Each row of a before or after table is a point. The points were changed in one or more steps. Then noise was added and the rows were shuffled. The steps act on how far a point lies along the listed directions, d1 being the first. Write out the steps. A step turns or swaps two directions, mirrors them in a line or flattens them onto one, adds a multiple of one to another, or multiplies one. Angles are multiples of 10 degrees, from the lower direction toward the higher: turns from -170 to 170, lines from 10 to 170 but not 90. Use the fewest steps. Two steps may share a direction if one is a turn and the other turns, adds or multiplies; they go together, in the order done. Otherwise the lowest direction goes first.

Directions:
(1): [-0.1 -5.5]
(2): [-5.5  0.1]
Before (13 x 2):
[[ 5.2 -2.9]
 [ 5.2  0.5]
 [ 5.0 -6.6]
 [ 1.6  0.8]
 [-1.1 -5.7]
 [-1.9  7.2]
 [ 1.4 -3.8]
 [ 2.6 -6.8]
 [-7.4  1.4]
 [ 3.4 -1.5]
 [-1.6  0.5]
 [-0.2 -3.4]
 [-1.7 -2.9]]
After (13 x 2):
[[-8.2 -0.9]
 [-3.6  0.8]
 [-1.5  3.0]
 [-6.9  0.9]
 [ 1.2  0.9]
 [-4.3  3.8]
 [ 7.3 -1.9]
 [-2.6  1.7]
 [-4.9 -3.0]
 [ 4.7  5.8]
 [-0.2 -2.2]
 [-3.1 -2.4]
 [-2.4 -4.2]]
Steps: turn d1 and d2 by 120 degrees

Directions:
(1): [-0.7  6.5  3.4 -1.9  5.0 -2.7]
(2): [-1.1  4.1 -8.5  0.4  0.3 -0.1]
(3): [-8.2 -0.2  0.8 -2.7 -0.3  3.9]
(4): [ 2.8  3.6  0.9 -5.4 -6.1  1.7]
(5): [-3.7  0.5  0.7  1.8 -4.8 -7.0]
(6): [ 0.1 -4.2 -2.2 -6.9  2.2 -3.9]
Before (11 x 6):
[[ 2.4 -7.0 -5.4 -2.1 -3.2 -2.1]
 [ 5.8  3.1 -3.5 -3.2  1.8  4.3]
 [-9.6  7.9 -6.0  0.2  0.3 -3.6]
 [ 3.7 -4.6  1.4  2.4 -1.6  4.2]
 [-3.2  0.8  4.0 -4.9 -5.0  0.0]
 [-2.2  0.2 -5.1 -1.1 -2.1  6.4]
 [-1.2 -2.3  1.5 -2.4 -6.7  3.3]
 [-2.1 -3.9  2.0  3.7  1.5  2.7]
 [-2.9 -1.7  1.1  4.9  1.7 -2.0]
 [-7.4  1.5  3.4  6.2  5.2 -2.6]
 [-3.4  4.6  4.0  8.8 -3.1  2.8]]
After (11 x 6):
[[-3.3 -3.5 -6.2  2.2  2.2  0.8]
 [ 5.2  4.6  3.2  6.6  1.7 -5.7]
 [ 1.5 -5.1 -4.3 -2.5 -3.2  3.5]
 [-5.4 -6.2  1.1  2.6 -0.3  2.5]
 [-2.5  7.6 -6.7  6.3  4.5 -4.7]
 [ 4.6  0.8  1.3  3.6 -1.1 -2.9]
 [-5.8 -2.8  3.2  2.4  2.9  0.7]
 [-1.6  3.6  3.6  8.3 -4.5 -3.3]
 [-2.2  0.8 -3.5 -5.9  1.3  2.7]
 [ 1.2 -4.5  0.8 -0.4 -4.2  2.3]
 [ 4.5 -3.4  1.9  3.0 -1.4 -1.1]]
Steps: turn d3 and d4 by -100 degrees; flatten d5 and d6 onto the line at 130 degrees

Directions:
(1): [-2.5 -5.2 -2.0  1.4  0.3 -0.9 -3.1  5.3 -2.4 -3.0 -8.5]
(2): [ 6.6  3.0  0.1 -3.6 -3.8 -0.3  2.2  4.2  2.8  5.2 -5.3]
(3): [-2.2  3.6  3.2 -3.8 -1.2  1.5 -3.2 -0.6  7.4 -7.0 -2.0]
(4): [-2.9 -3.7 -6.6 -7.0 -5.2 -1.8  2.7 -3.4  0.2 -0.6  0.6]
(5): [-3.0 -1.5 -3.9  5.6 -3.0 -0.3 -3.2  2.4  7.6  4.3  2.5]
(6): [ 0.8 -4.1  0.5  2.7  4.1 -0.2  9.0 -1.5  5.6 -1.8 -2.4]
Before (9 x 11):
[[ -2.5  -0.1   4.1   1.5   4.3  -0.1  -3.4   1.5  -0.3  -5.6   1.9]
 [ -3.5  -0.1  -0.4  -0.3   1.5   1.4   0.4  -6.4   4.7  -3.4   6.2]
 [  7.7  12.6   5.7  -7.6  -6.6   1.7  -2.5   3.4   2.5   1.7   0.0]
 [ -5.1   1.7   3.7  -6.6   1.6   2.0   0.2  -4.0   3.3  -8.5   2.6]
 [ -7.0  -1.2  -1.5   2.3   1.4  -1.2  -4.7   1.1   2.4  -1.0   2.4]
 [ -0.5  -0.1   1.5   5.5   1.0   0.2   2.2  -0.6   8.6  -1.5  -3.1]
 [  3.0   3.1   1.5   2.4   0.0  -0.3   0.0   1.6   1.3   0.7   0.9]
 [  6.8   7.3   0.0 -12.0  -6.6  -1.0   1.6  -0.8   2.0   3.3  -4.4]
 [  0.2  -0.3   0.8  -4.9  -0.1  -2.5   3.3  -5.7  -0.5  -3.1   4.5]]
After (9 x 11):
[[-1.3 -4.9 -1.3  0.8  2.3 -3.7  5.6 -3.4 -1.9 -1.2  1.6]
 [-0.1 -3.3  0.7 -7.8  3.6 -0.4  6.7 -2.7 -7.2 -3.1  0.5]
 [ 4.2 -0.7  7.5  6.4  7.4  0.8  3.1  6.6 -5.7 -5.5 -9.4]
 [ 2.4 -0.8 -1.2 -7.3 -2.5 -2.5  1.9  2.2 -1.9  1.2 -0.9]
 [-0.3 -2.0  6.3  9.7 11.5  0.5 -0.5  0.6 -7.0 -3.5 -2.5]
 [-3.2  1.2 -1.0 -7.8 -2.1 -1.6 -2.0  0.5  1.8 -2.1 -1.6]
 [ 0.2 -2.9 -2.2 -4.8  0.2  0.3  5.7 -5.3  2.2 -4.7 -0.8]
 [ 3.0  1.8  1.2  1.5 -0.3 -0.7  1.1  2.0  1.9 -0.8 -1.8]
 [ 3.0  6.5  3.9 -3.1 -0.9  0.3  2.4 -4.7  4.0 -1.9  0.3]]
Steps: mirror d1 and d6 in the line at 130 degrees; mirror d2 and d4 in the line at 130 degrees; turn d3 and d5 by -80 degrees
